Each row of a before or after table is a point. The points were changed in one or more steps. Then noise was added and the rows were shuffled. The steps act on how far a point lies along the listed directions, d1 being the first. Write out the steps. A step turns or swaps two directions, mirrors them in a line or flattens them onto one, adds a multiple of one to another, or multiplies one. Angles are multiples of 10 degrees, from the lower direction toward the higher: turns from -170 to 170, lines from 10 to 170 but not 90. Use the fewest steps. Two steps may share a direction if one is a turn and the other turns, adds or multiplies; they go together, in the order done. Otherwise the lowest direction goes first.

Directions:
(1): [ 10 -50 -24]
(2): [  3 -24  51]
(3): [-55 -10  -2]
Before:
[[ 31  10   9]
 [ -7 -17 -63]
 [-30 -40  -6]
 [ -6  36  40]
 [-64  28 -52]
 [ 12  72 -22]
 [ 22   3  33]
 [ 52  -8 -20]
 [-66  35  36]
 [  5  -7   0]]
After (10 x 3):
[[-56 -21 -32]
 [-29   8   8]
 [ 44 -26 -43]
 [-25  44  21]
 [ 22 -74 -32]
 [-28  -6  10]
 [ 47  -2  11]
 [ 24  35  -8]
 [ -2  10  -1]
 [-24 -42 -10]]
Steps: turn d1 and d3 by -140 degrees; multiply d2 by 0.4

Directions:
(1): [-25  29 -21  45 -12  47]
(2): [ 33   8  25 -34 -36  46]
(3): [ 14  63 -31 -23  -4 -25]
(4): [ 20 -15 -12  30 -61 -30]
(5): [-55  19  41 -13 -28 -17]
(6): [-31 -28 -50 -40 -18  12]
Before:
[[ 49 -27  64 -14 -14 -25]
 [ 46  15 -54  21   2 -28]
 [ 10 -27   6  40 -89 -27]
 [  0   1  29 -43 -33 -13]
 [-25   3  28 -41 -31   4]
 [ 57  16  13   4 -59 -32]
 [ 37  -3  -6   3 -28  -1]
 [ 15 -57 -56 -31  27 -36]
 [ 38 -19  -9 -38 -12 -18]
 [ 46 -40  23  10  12  15]
 [  5  42  44  17  -9 -27]
 [ 17  -7 -41 -18 -48 -23]]
After, 12 rows:
[[  4  61 -28  13   5 -17]
 [ 43 -28 -59  -8  -8 -14]
 [-39 -23 -60  25  -5 -50]
 [ 73   5 -19  56 -24  22]
 [-15 -25   3  33 -10 -96]
 [ 15 -46 -23  43   5 -21]
 [-49  44 -31  41 -27 -17]
 [  1  -2 -38  48  -1   7]
 [-41 -12  28  33  14  15]
 [-46 -11   1  41   0   7]
 [-55 -10 -13 -29 -29  -6]
 [ -2  -5 -30  16  12 -28]]
Steps: turn d2 and d4 by 140 degrees; turn d1 and d4 by -150 degrees; turn d3 and d6 by 130 degrees; turn d3 and d5 by 40 degrees

Directions:
(1): [ -2 -63 -16 -12 -16 -13  13  67   5]
(2): [  7  20  27  12  19 -33  16  17  79]
(3): [ -6  -3  29 -39   2 -75 -26 -11 -26]
Before:
[[  8  29  -2   4  11  13  -9 -40   9]
 [  4 -17  -3  -2  15 -34  27  68  77]
 [ -5 -33 -36   3 -29  43  22  23 -18]
 [ -6  26  14 -14   1  -6 -33 -31  -8]
 [  8   3  32 -14   9 -84   9  33  65]
 [-18  51 -23  57   2  70  12 -54 -39]
 [-20   2   7 -21  22 -19 -14 -23 -33]
 [  6  54  45  -4  41 -52 -27 -66   2]
 [  6  69  52  43   9  19  17 -31  60]
 [ 19  64  46  21  13 -30  -4 -32  73]
 [ 17 -18   2  -5  12 -70  20  57  73]
 [  5 -19  33  -6   4 -21 -11  47  47]
 [  6 -25 -17  14  10   9  35  52  40]]
After, 13 rows:
[[ -4  23   5  -3   1  15 -25 -24   0]
 [  4  11   7   0  23 -36  18  36  72]
 [-24  31  -7  25   0  13  -4 -44 -57]
 [  6   0  34   4   9  -8 -11  30  49]
 [  8  29   2   1  11   6 -11 -44   6]
 [  5 -13  -1  -1  15 -22  22  34  28]
 [ 11  67  28  25  43   2 -11 -70  19]
 [-18  -5  -7  -7  19  11  -1 -10 -22]
 [ 14  36  24  15  16 -36  16   6  78]
 [  4  93  68  33  16  -3   2 -60  48]
 [ 19  14   3  10  19 -45  19  27  77]
 [ -9 -50 -26 -20 -33   3  12  33 -30]
 [ 19  95  50  31  21 -15  -8 -63  75]]
Steps: add -0.5 times d2 to d1; multiply d3 by 0

Directions:
(1): [ 18  38  57  20 -18 -52 -36  -2 -19 -21  33]
(2): [ -4   1   5 -15  10 -52  56  26   8 -54 -42]
Before (11 x 11):
[[-23  10  27  12  -5  -9 -24  -8 -11 -10   0]
 [  9  17  11  19   5 -13 -35  -2 -16  29  28]
 [ -2   8  38 -15   9 -66  -3  14   0 -54 -21]
 [ 31  70  51   9 -21 -71  -6   8 -22 -59  10]
 [  5   3  -3   3  -8  63 -54  -7  -7  60  43]
 [  5  17  45  28 -23  24 -95 -39 -22  51  80]
 [ 22  31  48  12  -1 -77  18  -2   2 -61   5]
 [ 12  26  53   6  -9 -54 -26  14 -21 -34   2]
 [-28 -40 -47 -17  10   5  63  24  18 -23 -34]
 [ -8  -1  16  -8  19 -47  39  14   9 -35 -22]
 [ 11  27  44  14   2 -19 -43  -3 -30   3  69]]
After:
[[  4   4  30 -11   5 -60  14  21 -14 -50 -33]
 [  2  23  38  16  -1 -44 -20  -3  -8  -8  28]
 [ -3   4  19  28 -23  20 -62 -15 -16  31  70]
 [  4  18  49  -3  -3 -64 -29   5  -9 -40   1]
 [-29   1   4   1   6  -4   7   3   1 -27 -27]
 [-14 -35 -51 -35  22  49  41  21  20  18 -35]
 [-12  -8 -13 -27  35 -30  65  32   4 -44 -16]
 [-38 -47 -49 -43  32   4  94  24  31 -24 -71]
 [ -4  -8 -26 -10  24 -20  37  15   3  -3 -34]
 [ 22  51  31 -11  -7 -70  33  21  -4 -73 -19]
 [ 18  33  50   8  -2 -83  18  -5   7 -62   4]]
Steps: mirror d1 and d2 in the line at 40 degrees

Directions:
(1): [-38  -2 -39  57  59  16  -7 -19  12 -20  31  -7  31 -41]
(2): [-49  30   1   4 -30 -44  35 -17 -40  23  59  39  -5   1]
Before, 13 rows:
[[ 13 -29 -16   0  26  35 -21  10  13  -5 -24 -40  20  -9]
 [  9 -17  -9   6  35  33  -5   1  23  -8 -25 -43  18 -14]
 [  9  -1  14 -10 -25  -4   6   0 -10  10 -20  -3 -19  16]
 [ 59 -24   5 -23 -15  26 -30   6  24 -10 -77 -17   8  29]
 [ 26 -15 -15   8  35  33 -11   5  17 -14 -23 -22   6 -13]
 [ 20  23  26 -37 -51 -19  11  13 -15  20  -7  23 -29  16]
 [ 21 -22  18 -21  13  -5   7   5   2  26 -21  -6 -10   4]
 [  6   0  19 -27 -20 -16   9  26  -8   2 -12   0 -20   7]
 [ -9   6 -11   7   0  -7  19 -19 -20  19  15  10   7   1]
 [ 39  -7  14 -31 -17  -2 -24  17   6  -4 -34 -10  -7  22]
 [  2 -18 -25  15  55  33 -30  12  33 -24 -11 -23  17 -11]
 [-51   8 -64  81  76  16  -5 -32  16 -27  57   1  39 -63]
 [ 90 -37  13 -36  10  29 -30  29   9   7 -68 -26 -17  18]]
After (13 x 14):
[[  6 -26  -3   9  50   7   0   0   8  15 -11 -13   8 -13]
 [ 47 -40 -29  34  53  57 -57  -4  51 -38 -77 -44  42 -13]
 [ 57 -26  15 -43   5  31 -38  40  32 -15 -63 -28 -11  31]
 [-25  -5 -12  22  33  -2   6  15   3 -15  13  -3   9 -22]
 [-20  -6 -17  32  14   9   3 -12  -4   1   3 -13   4 -13]
 [ 58 -26   4 -15  15  37 -18  22  29 -11 -59 -29  -6   7]
 [ 40 -39   4 -25  12  45 -34  21  18  -8 -57 -48  10  12]
 [ 50  12  48 -82 -97 -35  18  30 -18  34 -25  26 -50  50]
 [ 14 -15 -25  15  46  19 -40  -2  22 -28 -17 -24  22 -13]
 [ 72 -61 -33  28  94  68 -58  16  47 -30 -63 -59  19 -33]
 [-16  13  -8   3 -10 -16  25 -18 -26  24  23  21   0   9]
 [ 54 -25  14 -27   7  39 -13  17  27  -9 -65 -54   4   7]
 [-40  26 -28  41  23  -7   6 -13  -2  -5  45  14  13 -46]]
Steps: multiply d1 by -1; multiply d2 by 1.6
